Each wall is flat, endless, passes through zero and stands at right angles to its row. A trip goes straight from one point to another. Which walls does it cross, in order?
In the rows, zero is written as 128.

Walls:
(1): [107 109 105]
(2): [107  94 150]
(3): [129 111 117]
(4): [132 142 123]
Trips:
[190 129  73] to [115 191 164] -> 3
[205 215  92] to [174 152  98] -> none
[130 118 131] to [135 115 165] -> 1, 3
[107 118 162] to [135 157 140] -> 4, 2
[118 142 145] to [144 131  93] -> 2, 1, 3
[115 114 154] to [166 128 127] -> 3, 2, 4

Walls:
(1): [108 153 106 149  85 158 146 142 110 129 139 140]
(2): [ 95 124  69  96  93 198 178 127 107 157 125 105]
(3): [105 141 102 120 140 136 182 126  90  87  99 141]
(4): [129  78 134 199 115  99  66  91 136 141 104 123]
(5): [111 130 155 152 127 112 169 147  66 119 119 112]
(6): [ 91 159 128 188 151 136 108 150 176 110 138  81]
Trips:
[ 82 100 162  99 117  92  91 113 172 116  67 135] to [114  54 131 104 137 114  85 129 124 105 156 146] -> 6
[125  84  79 123  98  86  70 137 138 125 142  80] to [148  65 129 133  97  78 156 107 164 136 121 129] -> 6
[150 115 126 134 150 116 151  52  67 151  72 153] to [142  96  87 112 123 159 111 153 106 127 160 145] -> 1, 5, 4, 3
[129  90 144 101 146 157 140 157  77 135  77 122] to [126 104 120 141 132 115  92 138 156 156 178 149] -> 4, 3, 5, 2, 6
[ 68 123 146 137 119 153 149 178 150 122 182 138] to [128 119  78 120 127  90 148 125 149 138 107 115] -> 3, 5, 1, 4, 6
[ 73 141  78 150 129 155  99 148 188  89 153 132] to [145  84 108 149 104 171  90 109  54 144  84 115] -> 3, 6, 5

Walls:
(1): [133 114 133 160  88 161 106 120  80 141  80 129 143 151 161 182  93  80
 105 111 150  88 111 121 109 138 169 157 158  91 126  97 145  97 176 124
  87  90  85 181 140 144 123 108 136 153 108  76]
(2): [120 181  87 115 126 149 152 171 134  99 152 154 115 131 150 121 113 110
 128 131 121  98 127 141  72 129 154 136 160 173 184 139 100 150 140 167
 170 125 105  85 119  83 158 126  74 153 117 112]
(3): [124 130 156 144 121 142 129 121 118  97  89 145 158 109  93 146 180 129
  78 150 170 134 103 110 143  89 147 130 132 115  98  98 146 161  87  87
 152  92 202 179  94 125 156 130 135 100  97 192]
(4): [157 131  97 156  99  84 143  87 207 124  99 162  96 148 133 136 171 162
 118  97 141 117 106 110 160  80 136 146 136 193 106 141 148 110 177  89
 104 128 179 135 108  96 192 147  94 131 138 139]
(5): [ 84 114 116 134 155 142 200  71 108 143 147  98 147 114 111 181 108  80
 146 154 167  27  93 136  64  85 173 174 174 124 184 187 164 112 152 106
 142 138 119 118 128 116 140 109  90 135 132 135]
(6): [114 128 102 141  87  91 133 140  58 122 168 113 159 145 109  97 119  96
  91 141 176 100  55 148  97 131 131  98 127 121 126 137 110 104 148 131
 160 136 129 138 131 156 127 124 190 143 118 105]
(7): [151  80  77  75 133 116  91 136 127 144 152  81 200 130 142 139  91 113
 159 119 104 131 109 145 126 154 149  80 130 123 103 130 160  72 183 128
 115 153  84 135 150  88 115 178  85 181  98 152]
Trips:
[ 22 134 109 105 119 103 156 183  97 107 181 108 149 151  99 106 144 138
 128 152 147 145 149 142 103 133 130 126  85  97 106 131 113  92 118 175
  94 160  82 162 127 132  99 168 113 113 122 108] to [154 119 124 179 165 119 154 170 142 145 147 152 160 132 144  96 141 101
 155 140 117 115 130 158 139 100 153 101 153 125 132 167 126 116 110 160
 174 139 179 155 146 153 120 153 153  80  72 108] -> 5, 3, 7
[145 131 104 114 102 138 152 114 141  89 144 132  97 151  92 145 117 139
  72 145  75 141 154 142 133 125  77 126  72 127 138 128 142 139 103 131
  99 128 132  76 131 112 110  90 111 113 133 152] to [160 105  87  48 105 113 126 114  81 126  67 165 107 115 138 150  83 133
 106 146  84 165 107 124  79  74 100 185 149 198 102  82 123 134  97 106
 113 140 159 119 180 125  97 132 133 148  88 143] -> 3, 7, 1
[ 89 127 135 130 143 150 125 107  94 124 111 156 128 149 113 203 143  86
 172 127 110  99 156 149 105 160 108 106 124 169 131 104 116 158 119 119
 139 108 124 198 123  89 138 131  70 141 139 164] to [140  93 128 135 136 132 168 149 155 132 127  95 137 102 155 148 137 184
  92  75 150  81 147 120  82 146 121 149 146 153  87 103 224 148  87  97
 153 123 157 120  83  46 118 134 162 162  83 155] -> 4, 1
[118 114 144  88 134 124 158 129 175 142 129  85 137 156 130 117 121 171
 178  87 104  89 106 155  82 146 141  90 141 133 190 100 154 148 147  96
 125  99  81 114 155 183 136 128 136 127 108  72] to [123 108  99 159  96 110  71 109 148 120 144 123 162 128  79  97 150 106
  97 152 115 100 127 135 140 149  95 141  85 139 101 124 158 182 152  74
 160 106  83 124 145 105  93 126 128 118 188 137] -> 2, 1, 5, 4, 3
[ 49 133 124 147 141 118 126  88 139 122 130 127 177  61 122 159 126 178
 189  98 156 113 152 115 185 103 129 135 128 107 153 151 142 140 118 123
 138 104 115  81 139 117 179 123  73 121 123 145] to [188 112 106 142 116 150 155 114 151 125 140 111 115 104 122 101 107 141
 111 128 167 131 152  98  82 156 145 111 184  75 135 141  47 154  51  99
 139  49 139 163 126 141  99 168 129 211 130 137] -> 7, 4, 1, 6, 5
[199 110 122 169 140 107  41 115 113 124 109 105  87 166 140 123 140 180
 109 120 107 146 118 128 140 116 151 106 105 130 143 112 102 150  99 154
 109 132 127 116 130 113 141 136 202 147  99 139] to [105 104 141 140 148 137 134 126 144 148 106 117 171 165 112 139 120 156
  96 104 116  90 173 139 164 110 164 108 167 136 146 104  94 140 142 152
  69 136 195 162 144 144 135 102  80  82  81 129] -> 6, 1, 5

Walls:
(1): [134  76  83 140 119 127 104 162 109 143 126 143 143 116 154  60 164 134
 194 137 152  94 139 102 112 131 132 125 129 116  84 120  97  92 122 158
 118  77 132 158 148 112 132 139 100 126 106 125]
(2): [ 46  85 148 126 126 124 154 162  80  97 122 126 142  89  95 194 128 165
 148 106 132 128 185 112 103 106 117 152 106 132 169 100 157 159 132 184
 125 128 144 132 131 146 117  93 180 156 124  78]
(3): [123 138 162  68 175  96 122 146 113 110 164 150 129 190  82 119  91 136
 115 127 106 169 111  88  69 126 123 116 170 151  86  35 141  71 108 169
  82 135 129 140 151 114 114  91 152 121  92 136]
(4): [ 82  81 169 141 143 133 171  92 164 162 124  85 106 138 175 136  55 178
  73 171 140 117  91 138 145 159 188  98 140 126 145 143 136 149 125 148
 125 120  94 142 103 129 142  91 131 177 158 129]
(5): [176 113 168 129 109 174 140 155 138 121  97 212  83 145 123 144  92  84
 121 117 145 123 114 137 150  99 140 131  95 152 100 131 136  94 109 190
 101 148 144 165 103 148 120 126 179 139 181 156]
Trips:
[ 98 165 124 188 135  98  88 179 104 132  88 116 168 123 120 117 122  81
  95 147 157 188 112 119 148  56 119 137 171  66 149  94 131 183  76 116
 130 138 130 133  85 136 114 136 132 114 139 115] to [ 95 122 106  77 106  90 121 110  57 188 117 160 163 110 216 117 128 150
  97 157  90 184 136 113 117 184  74 131 159 144 141  96 159 107 161 145
 203 104 112 135 112 111 113 153 135 113  49 136] -> 3, 1
[118 113 150 175 178 132 130 155 147 175 144 171  62 133 108  99 174 114
 117 123 166  75 127 152 116 114 159  71 131 159 116 153 106 141 147  91
 145 134 111 136 139 177  89 127 102 167 112 123] to [146 101 141 147 123 104 133  97 118 100  87 107 142 157 132 129  93 160
 114 132 130 139 128 183 156 150 115  87 105 116 103 176 125 138  41 110
  81 164  91  57 190 168  99  92  96 147 120 130] -> 1, 5
[141  80 118  98 105 108 150 181 146 170 128 154 151 124 155  85 102 111
 104 133 100 119  93 175 122 102 107  88 138 136 127 109 134 106 112 130
  60 135 126 154  96 149 160 113 106 137 101 102] to [152 124 151  83  83 137 149 153 139 153 142 128  82 119 189 134 137  89
 111 111 121 134  71 143  89 145 160 115 120 105 134  99 138 136  37 118
  97  69 165 100 117 109 113 178 115 129  99  97] -> none
[190 121  79  68 133  69 139 165 109 110 151 149 125 142 172 122 105 114
 125 109 131 124 118 135 121 119 121 123 160  97 135  92 118 166 142 128
 174 115 138 127 144 139 163  73 124 113 120  88] to [179 176 143  86 194 148 122 125 104 142 125 131 133 120 116 117 131 109
 140 132  62  88 175 136 164 167 164 173 156 134 133 134 105  88 138  67
 191  83 174  78 105  68 145 153  96 133 147 145] -> 3, 1
[183 128 154 125 127 121 130 154 106 119 114 110 146 152 153 129 130 116
 160 152 162 124 124 129 130 139 130 140 179 145 107 114 117 170 132 174
 118 137 124  88 153 124 125 102 172  92 153  90] to [173 140 177 124 148  77  79 138  57 201 169 133 117 127 134 148 117 144
 130 103 114 118  88  56 127 186 155 140 138 160 137 144 128 121 157  73
 130 133 154 165 127 168 113 130 166 114  83 159] -> 2, 5, 1
[114 154 173 116 114 133 188 138  83  93 146 184 153 143 112 145 156 182
 109 125 173 103 126 115 112  94  83 137 110 103 158  93 124 167 195 107
 148 106 122  74  92 106 117 112 108 124  96 156] to [140  84 144 134  99 114 156 155 125  82 169  93 171 115 136 140 158 107
 130 120 124 115 138 120 113  97  71  96 114 102 152 113 123 131 138 136
 158 108 182 155 194 105 127 181  85 115 144  90] -> 3, 1
[129 171 146 132 138 167 117 149 138 129 138 159 132 153 179 115 138 148
 127 155 115 133  60 126  92 173 168 124 143  91 124 127 142  97 101 158
 135 126 127  99 150 121 138 131  89 114 121 174] to [113 111 123 163 118 119 122  72  79 169 170  51  97  97 151  60  88 106
 114  88 121 139 138 232 124 103 139 100  57 159 151  89 125 177 156 146
 136 153 178  94  96 141 141 128 160 134 160 102] -> 5, 1, 3, 2
[104  72  86 128 125 124 148 106 143 131 140 126  79 129  91 165 117 113
 139 129 141 120 118 126 132 123 111  86 105 104 188  92 125  64 194 152
  98 156 119 126 129 134 158  89  97 159 127 165] to [ 70 113 119 148 133 103 146 127 176 128 144 113  77 174  98 132 137 160
 132 133 151  97 122  91 192 153 124 130 194  89 147 154 103  64  88  83
 131 174 114 143 134 162 127 123  75 123  80 110] -> 5, 1, 2

Walls:
(1): [122 125 147 179  91 149 160  79 133 131 119 108 122 166 125 126 155 132
 123 112 139 177 138 180 154 178 175  93 178 136 118 127 155 120  88 158
 163 134 136 163 108 185 134 141 102 104 103 179]
(2): [151 124 140  70 143 142 193 115 130 125 184 116 177 109 139 163 154 183
 144  96 131 140 103 170 150 158 121 128 120 133  65 145 109 103 142 156
 128 203 146 119 160 134 105 122 110 168 120 102]
(3): [130 150  92  97 147 136 177 142 111 114  86  69 143 144 160 166  91 135
 110 128  56 116 150 118 111 156 181 120 142 139 143 104  87 126 134 138
 152 138 100 117 146  69 156 194 159  80  87 116]
(4): [109 147 104  92 178 133 144  47 126 127 141 119  93 178  86 111 161 112
 154 141 161  98  67 122 126 113 136 144 164 131 124  68 170 147 182  95
 163 157 131 121 158 153  27 109 119 105 138 164]
(5): [114 148 135 107 176 149 143 116 152 140 101  97 130 116 127 100 100  36
 134 102 165 107 100 186 115 106  87 139 166 117 103 133 118 119 113 134
 131 112 178 157 123  70 150 137  93 101 162 118]
(6): [130 132  87 127 165 190  73 106 151  99 117  94 124 161 154 111 144 141
 165 118 188  96 123 142 149 192 146 134  79 155 146 123 105 173  44  89
 118  85 101 186 148 128 107 124 113  95 150 118]
(7): [111 119 132 135 133  89 187 119 125 163 131  92 152  54  53 157 146 107
 168 154 164 139 151 100 109 181 181 125 143  67 173  74 152  86 208 102
 128 115 121 157  97 125  91 160 143 136 144  79]
(8): [123 138 102 127 146 113 131 185 122 149 147 173 135  76 107 133 168 118
 101 165 143 206 100  82 115 144 166  65  49 102 144 108 139 101  88 131
 136 124 118 144 134 143  81 111 132 158 117 138]
(9): [113 165 116 108  91 113 130 126  64 156 117 128 100 128 139 138  63 131
 118 106 106 131  99 118 115 106 100 138 160 171 135 146 182 160 100 160
 136 148 122 137 127 101 139 167  87  72 106 136]
Trips:
[107 179 114 121 167 136  93 123  63 119 115 107 130 182 128  74  74 138
  99 139 110  62 100 119 152 114 139 137 162 132 124 117 136 169  87 114
  98 144 163 131 151 146 154  97 141 163 130 124] to [ 52 106  88 140 129 129 138 132 125 154 136 169 131 131 129 178 159 105
 105 141  93 115 142 139 149 161 155 146 145 152 136 150 152 128 155 123
 145  96 121 132 118 168 103 145 100 122 217 116] -> 3, 1, 5, 7, 8, 9
[110 127 140 182 115 141 164 101 101 116 134 156 163 153 171 119 115 122
 171 137 145  94 144 117 131 116 127 132 147 166 163  95 140 104  94 138
  86 114 141 156  83 136 145 141  97 161 117 135] to [190 129 106 126 144  65 126 131 105 120  91 104 141  64  90 144 147 104
 131 105 192 144 163 150  90 133  86 140  68 124 133 137 134  95  81 103
 207 160  63 133 149 113 132 151  93 171 115 170] -> 7, 8, 2, 1, 9
[154 109 144 179  91 127 147 101 107 131 160 145 120 163  67 144 181 157
 161 134 126 142 123 151 141 150 124 175  66 181 188 114 137 129 161 111
 101 138 127 120 212 127  72 118  99 121  76  82] to [158  97 126 163 187 101  96 121 152 116  96 141 165  85 143 114 131 135
 184 131 135 143 132  88 107 139 151 120 139 131 166 177 179 158 145 102
 163 108 118 107  82 107 150  97  67 131 162 135] -> 1, 2, 4, 5
[104 175 197 131 159 121 159 144 127  68 140 138 150 136 156 118 192 140
  95 146 174 138  94  87 109 129 149 160 119 130 164 177 126 133 140 130
  69 129 156  92 182  88 145 116  93 171 176 144] to [135 136 158 118 116 144 124 161 102 124 165 140 144 161 139 141 117 133
 165 142 104 118 151 110 156 126 139 106  95 135 116  98 106 110 113 108
 116 137 123 131 132 119 162 162 104 125  99 126] -> 5, 6, 3, 9
[107  83 147  93 140 181  74 160 105 138 136 155 154 137 150 129 231 103
  70 159 111 142 113 116 130 100 159 151 138 102  93 188 126 140 117 125
  85  83 166 114 130 116  98  69 157  99 119 153] to [ 95 117 151 107 135 128  78 184 125 157 155 107 108 129 131  82 104 119
 123 173  99 126 149 146 129 133 112 161  78 152 124 115 192 134 115 148
 119  96 116 146  88 105  96 152 193 122 127 122] -> 9

Walls:
(1): [130 125 136 106 144 100 139 142 139 131 142 121 157 142  95 152 118 110
 161 191 128 126  90 140 135 132  96 139 138  99 131 158 130  82 142 105
 105 145  68  98  77 136 126 121 147 181  77 142]
(2): [153  82 164  97 106 104  67 127 131 110 126  94 136 166 115 154 108 109
 137  64 119 115  96 165 160  63 129 153 124 108 163 166 160  92 117 117
 144 130 127  74 172 113 157  93 147 104 135 150]
(3): [ 44 123 166 132 132 133 116 117 185 151  71 144  91 193 143  97 146 146
 167 143 109 162 148 126 124 103 168 152  81 127 143 154 132 142 134 155
 189 195 112 127 119 116 150 176 167 131 134  82]
(4): [150 144 109 119 165 114 170 139 148 109 132 131 136 140 155 121 129 100
 112 137 180 165 124 184 107 123  72 129 127 100 158 175 172 106 102  93
  46 137 146 121 105 158 162 117  91  92  97 151]
(5): [ 87  95 127 165 120 121 133 128 112 136 126 161 191  91 146 129 103 125
 152  39  94 121 139 113 112 193 105 113 129 124 149 140 103 180  95  80
  81  95  71 121 166 179 128 131 126 133 128  65]
Trips:
[133 165 148 106 179 123 118 155 102 114 107 182 113 169 107 122 195  87
 125  82 154 140  96 103 148 114 138 188 166 114 101 102  62 118  52 107
 114 147 160 169 133 142 150  91 125 103 120 170] to [188  93 109 105 118 102  97 109 102 195 161 104 126 134  62 102 137 121
 104 129 120 121 157 136 185 186  96 153 133 118 166  97 137 158 123  72
 124 171 109 121 164  89 128 159 134 164 132 150] -> 1, 4, 5
[191 113  87 141  60 102 155 152 179 147 148 127 175 111 140 157 130 169
 185 151 108 118 132 112 143 175  90 165 150 115 130 119 106 125 137 120
 133 178 109 136 116 110 145 116 121 147  77 146] to [125 163 119 145 180 168 187  99 171 146 111 147 124  88 100 161 157 126
 104 174 147 123 111 130 102 148 107 121  98 131  91  97 111  74  81 127
  93 159 117 144 126 128 148  92 100  96  97 102] -> 5
[165 150 214 120 131 132 105 165 198 145  71 103 101 141 103 191 151 157
 145 123  93 134 105 158 106 152 121 135 108 147 135 106  86 151 140 118
 106 140  94  83 134  71 115 114 140 148 164 174] to [ 70 126 137 127 128 195 102  80 142 176 111 135 124 125 172 157 154 100
 155 169 174 134 150 147 136 101 135  87 120  97 139 109 117 113 144 101
 121 143 109 166 111 123 118 123 163 113 118 139] -> 2, 4
[161 138 186 118 123 135 154 123 178 124 134 125 122 105 109 151 171 133
 103 149 161 113 130 133 139 184  88 129 127 129 143 138 160 126 133 135
 101 209 146 101  85 139 173 172 189 118 117 126] to [109 107  90  97 121 101 173 126  79 157 126 107 149  47 160  87 142 140
 176 141 168 206 131 164 110 123 117 130 108 131 113 141 156 128 113 114
 134  82 185  95 149 147 124 125 175 161  96 124] -> 3, 5
[111 111 177 115 154 116 188 121 105 174 187 188  56 178 105 143  89 140
 135 119  90 127 118 108 142 173  97 116  99  86 125 146  86 113 160 148
 109 167 120 135 136 119 113 143 131 145  98 142] to [155 164 151 119 127  99 147 110 127 113 122 136 135  97 150 134 125 128
 164  89 100 141 193 114 179 102  95 171  96 112  96 112 172  79 119 166
 141 147  89 129 111  96 136 116 133 166 115 101] -> 5, 2

Walls:
(1): [126 148 113  90  57 116  66 109  96 142 170  63 150  91 110 114 183 112
 126 118 144 139 114 146 179 117 131 190 102 161 108 122  89 130 160 186
  92  69 103 190 116 148 178  98 140 112 155 118]
(2): [ 86 151 107 125 123 143 181 154 139 140 115  81 128 112 103 141 158 100
  98 168 102 118  97 156  80 154 143 134  99 171 153 114 176 172 113 108
 105 110 134 142 133 130  97 139 118  87 116 153]
(3): [ 90 138 166 180  78  98 117 152 138 146 127 149  94 125 152  74 136  67
 177 123 124 140 155 151 137 115 113  84 150 147 173 185 117 133 160 152
 143 174  96 117 141 103  84 128 143  87 147  93]
(4): [ 97 154 118 122 111 101 179 162 151 136 155 145 119  65 131 112 131 131
  89 188 113 161  91  96 152 156 166 144 128 110  90  71 129 124  94 127
 122 127  63 133  86 136 163 102 132 179 103 150]
(5): [111 141 129  63 138  95 143  61 172  86 109 125 165  87 134 120  87 140
 124 157 135 138 115 140 110  73 115 169 107  86 140 146 111 137 127 157
 147 143  96 118 129  82  68 130 145 120 152  88]
(6): [ 75 109 107 138 185  84 185 161 169 142  66 167 167 112 139 103  96 151
 151  90 129 134 143 131 108  92 154  56 118 124 162 165 117 192 104  72
 172 100 136 134 151 157 117 167  89 135  95  84]
(7): [132 105 136 115 139 157 143  98 124 102  90  96  96 147  97  73  79 178
 155  86 155 143 123  92 130 116  82 139 132 153 126  80 155 185 162 140
 138 132 152 123 158 163 142 153 120 124 156 122]
(8): [136 161 140  99 110 109  82 137 115  80 132 149 121 148 161 140 167 134
 133 125 115 137 149  77 111 150 131 123 186 135 160 102 104  97  93 171
 112 164  99 161 143 160 128 152 118 109 136 107]
(9): [105  67 130 128 130 128 133 154 123 108 129 111 148 130  92 115 158 118
 183 106  93 166 159 165 110 121 121  93 131 155 131  90 116 104  92 101
 147  62 107 112 127  99 115 124  87 102 147  90]
(10): [144 166 159 138 128 155 135 156 113 129  93 115  98 130 203 169 140 171
 160 120 123 104 131 157 126  78 131 138  80 143 145 166 173 129 143 118
 164 150 119 151  70 145 109  83 133 139 113 117]
(11): [183 150 151 144  87 124 121  96 180 132 111 145 144 153  86 113 135 128
 136 160 121 132 200  82 127  97 142 164  92 101  89 206 119 128 133 129
  88 124 119 108 134 139 161 149 110  86  82 156]
Trips:
[ 78 148 129 108 117 150  88 118 158 123 103 128 164  85  97 134 125 123
 139  99 174 142 176 118 195  83 193 172 140 168 125 133 126 110 154 132
  54 170 149 124 138 150  78 106  78 111 170 103] to [140 108 168 176 172 141 136 134 167 159 131 185 123 142 101  57 143 136
 129 124 124 101 130 150 149  84  94  80  50  96 120 156 139  86 151 135
 122 197 171 114 187  88 172  97 112 139  53 143] -> 6, 8, 10, 1, 5, 7
[ 92 172 102 168  83 146 124 133  89 142 128 150 120 146 100 120 166 142
 119 149 158 150  99 128 136 124 168  92  81 152 105 116  86  71  55 125
 125 207  95 127  95 133 151 116  75  31 137 136] to [104 118  73 129 109 103 156 112 179 175 108 126 178 144 140 154 152 155
 135 124 154 199 124 152 138 121 104 161 126 113  91 119 108 139  68  90
  96 103 127 174 172 131 161 159 163 120 121  81] -> 10, 6, 3, 5, 8
